Rows are points. Each copy is the shape, with its points in the same order, stretched, turned, moved and blurred by noise. Some copies are also mirrored. Which?
(in the rows, 128 means zero)

Shape:
[[142 113]
 [ 88 119]
 [ 91  82]
 [196 163]
 [ 82 102]]
Copy 1, 5 rows:
[[125 141]
 [122  98]
 [ 93 112]
 [167 176]
 [108  98]]
Copy 1 is: mirrored
Copy 2 (5 x 2):
[[130 128]
 [148  89]
 [167 108]
 [ 73 145]
 [165  93]]
Copy 2 is: only turned
Copy 3:
[[138 103]
 [141 168]
 [168 170]
 [ 89  33]
 [158 183]]
Copy 3 is: mirrored
Copy 4 (5 x 2):
[[147 146]
 [105 107]
 [135  84]
 [126 229]
 [111  80]]
Copy 4 is: only turned

Shape, 7 rows:
[[128 154]
 [ 98 130]
 [140  94]
 [ 65  73]
 [ 51 167]
 [118 103]
 [195 132]]
Copy 1 (7 x 2):
[[130 105]
 [108 133]
 [161 143]
 [118 172]
 [ 89 135]
 [142 145]
 [174  91]]
Copy 1 is: mirrored
Copy 2:
[[163 136]
 [162 164]
 [112 117]
 [117 195]
 [196 213]
 [128 144]
 [125  61]]
Copy 2 is: only turned

Shape:
[[ 76 149 124]
 [155 149 168]
 [ 94  98 122]
 [177 102  77]
 [185  87 162]
 [125 193 110]]
Copy 1 (6 x 3):
[[ 82 194  97]
 [111 119  91]
 [ 52 146 124]
 [138  88 193]
 [ 83  62 118]
 [153 159 128]]
Copy 1 is: mirrored
Copy 2, 6 rows:
[[105 171 142]
 [169 148 106]
 [102 126 154]
 [ 97  91  79]
 [168  87 117]
 [121 186  86]]
Copy 2 is: only turned
Copy 3 (6 x 3):
[[108 158 161]
 [163 153 115]
 [118  97 179]
 [ 85  58 107]
 [175  81 134]
 [ 85 181  99]]
Copy 3 is: only turned

Shape, 6 rows:
[[113  93  83]
 [158 120 170]
 [169 172 126]
 [ 87  92 149]
 [122 166 114]
 [ 92 151 170]]
Copy 1 (6 x 3):
[[ 86 131 104]
 [144 185 155]
 [165 155  84]
 [105 121 154]
 [151 103  88]
 [159  96 135]]
Copy 1 is: mirrored
Copy 2:
[[105  65 118]
 [145 184 180]
 [106 215  97]
 [183  79 156]
 [141 159  76]
 [220 143 120]]
Copy 2 is: mirrored

Shape (7 x 4):
[[ 61 115 130 157]
 [159 108 106 171]
 [ 40  50 107 109]
 [ 85 140  94 126]
 [151 153 147 128]
 [162 148 159 123]
 [157 173 142 141]]
Copy 1, 7 rows:
[[147  73 117 100]
 [ 73 114 106 149]
 [131  91 173  74]
 [150 125 112 103]
 [133 123 111 176]
 [130 123 119 191]
 [134 121  92 178]]
Copy 1 is: mirrored
Copy 2, 7 rows:
[[ 69 171 146 152]
 [151 150  82 148]
 [ 86 174 249 200]
 [ 91 101 132 174]
 [142  92  94  98]
 [154  90  97  85]
 [135  85  65  90]]
Copy 2 is: only turned
Copy 3 (7 x 4):
[[ 83 123 127  97]
 [160 170 166  94]
 [ 41 126 187 152]
 [119  92 142 119]
 [167 142 103 135]
 [167 156  97 146]
 [180 136  92 117]]
Copy 3 is: mirrored
Copy 4, 7 rows:
[[129 187 199 130]
 [108 190 105 161]
 [126 127 180 216]
 [112 134 161 126]
 [162 136 120  85]
 [176 132 113  85]
 [156 149 121  67]]
Copy 4 is: only turned
